Rows are points. The points of each table are mixes of a few directions, plus a little noise. How many directions does each table use, and how many do they share? Where both have some left over, give the other angles between the two spaces (their principal angles), to ten degrees, smallest first.
In the rows, zero is written as 128.

First (4 x 3):
[[ 89 114  48]
 [143 132 189]
 [166 145 153]
 [113 123 121]]
Second, 7 rows:
[[100  88 123]
 [208 194  89]
 [116 119 136]
 [ 99  88 124]
 [122 174 188]
 [139 108  90]
 [113 124 146]]
Directions: first 2, second 2, shared 1; angles 40

First:
[[141  91 129 166 132 157]
 [165 119 134 154 173 141]
 [132 133 150 118 128 132]
 [ 73 168 101  69  77  81]
 [181  93 112 195 191 154]
 [ 65 132  82 102  61 100]
 [149 109 171 144 136 161]
 [117 177 145  73 128  96]]
Second (8 x 6):
[[ 91 124  37 146  94 121]
 [ 50 109  45 106  41  85]
 [154  97 163 125 129 167]
 [141 138 165 121 146 122]
 [134 158  90 158 158 124]
 [157 106 192 113 136 155]
 [153 152 179 125 168 121]
 [144 141 153 130 153 128]]
Directions: first 3, second 3, shared 1; angles 30, 30

First:
[[106 149 165 104  94 118 126  90 153]
 [205 146 163 126 124  60 149 122 110]
 [132 106 117 144 118 114 128 106  90]
 [112 157 126 110 159 169 125 183 188]
 [109 154 190  96  85 140  95  80 172]
 [ 95 149 139 107 129 155 122 138 172]
 [141 105 103 148 142 132 126 139  99]
 [ 64 109  82 136 134 145 150 132 116]
 [166 106  99 154 156 127 129 158  94]
 [148  98  96 156 140 122 131 133  83]]
Second (10 x 9):
[[133 149 129 119 134  85 173 142 132]
 [133 150 129 118 135  82 177 143 132]
 [134 152 128 116 136  76 182 145 133]
 [136 163 128 111 140  53 206 152 135]
 [125 116 128 134 125 153 102 120 126]
 [115  73 128 154 109 244   7  92 118]
 [127 123 128 130 127 137 118 125 127]
 [124 111 128 136 122 166  88 116 125]
 [125 112 128 136 123 162  93 117 124]
 [129 131 128 126 129 123 135 130 128]]
Directions: first 4, second 1, shared 1

First, 10 rows:
[[204 128 105  36 127 139  82 173 161  91 110 151]
 [ 55 129 150 214 129 117 171  86  98 163 144 106]
 [194 128 107  49 127 138  89 166 157  96 113 148]
 [188 127 109  57 126 137  92 162 154  99 115 146]
 [188 127 109  56 128 138  92 163 154  99 114 145]
 [104 129 135 156 128 125 142 115 119 139 134 121]
 [137 128 125 117 128 130 122 134 131 123 127 130]
 [101 128 137 162 129 124 144 113 116 141 135 119]
 [ 31 129 158 243 130 113 185  72  87 174 151  99]
 [ 76 129 145 190 129 120 159  97 105 153 141 112]]
Second, 10 rows:
[[146 152 150 181  86  88  95 146 167 153 156 149]
 [143 102 102 120 185 169 125  90 122  70  98 104]
 [150  83 156 100 122 139 113 170 100 149 101  53]
 [101 103 107  91 159 147 114 101 103 123 101 126]
 [134 140 131  94 165 112 122  84  81  87  77 114]
 [117 133 164 152 100 122 137 129 166 127 166 225]
 [114 137  78 150 122 169 179 149 164 139 180 126]
 [129 112 132 169 111 131  92 135 174 144 155 158]
 [123  88 123 125 146 127  55 113 126 142  98 107]
 [122 230 136  92  82  76 249 163  73 145 149 115]]
Directions: first 1, second 6, shared 0; angles 70

First:
[[126 137 122 163 152 136 152 166 152 152 114 128 173  90 183  71 125 120]
 [125 105 140  84  88 118  92  68  95  97 153 122  72 181  57 203 130 139]
 [121 118 132 142 127 129 130 130 137 139 130 120 147 120 147 108 122 125]
 [105  80 143 131  96 125 102  83 133 139 156 102 139 146 127 131 112 128]
 [114 100 137 128 108 124 113 101 129 133 145 112 131 140 126 133 120 128]
 [176 225  96 126 200 141 184 225 124 110  67 182 117  85 139 112 158 129]
 [131 135 125 127 133 127 130 134 128 126 124 132 128 125 127 128 129 128]
 [191 249  89 103 205 138 184 230 106  88  58 199  82  95 107 144 170 134]
 [ 93  57 151 126  74 119  87  55 130 140 173  88 135 162 119 142 107 129]
 [ 96  72 147 147  96 124 105  87 144 153 158  94 158 137 151 109 107 124]]
Second:
[[ 75 195 136 124 148  61 156 126 199 207 123 101 174 141 178 128  94 105]
 [131 113 156 121 104 140 145 159 145  51 121 118 167 114  97 134 126  97]
 [146 115  88  92 140 125 104 134  96 128 137 168  70 133 165  68 137 154]
 [159 116 106 156 122 149 106 105  77 151 124 162  83 129 120 109 142 159]
 [ 67 155 146  82 169  92 153 130 206 163 154  57 173 141 164 187 105 106]
 [134 116 134 136 124 145 107 137 108  87 128 137 131 128 104 139 144 112]
 [169 112 113 150 106 142 174  86 114 190 114 130  93 111 138 103 108 201]
 [145 104 143 164 113 169  77 145  77  44 124 152 135 128  59 155 166  89]]
Directions: first 2, second 5, shared 0; angles 50, 70
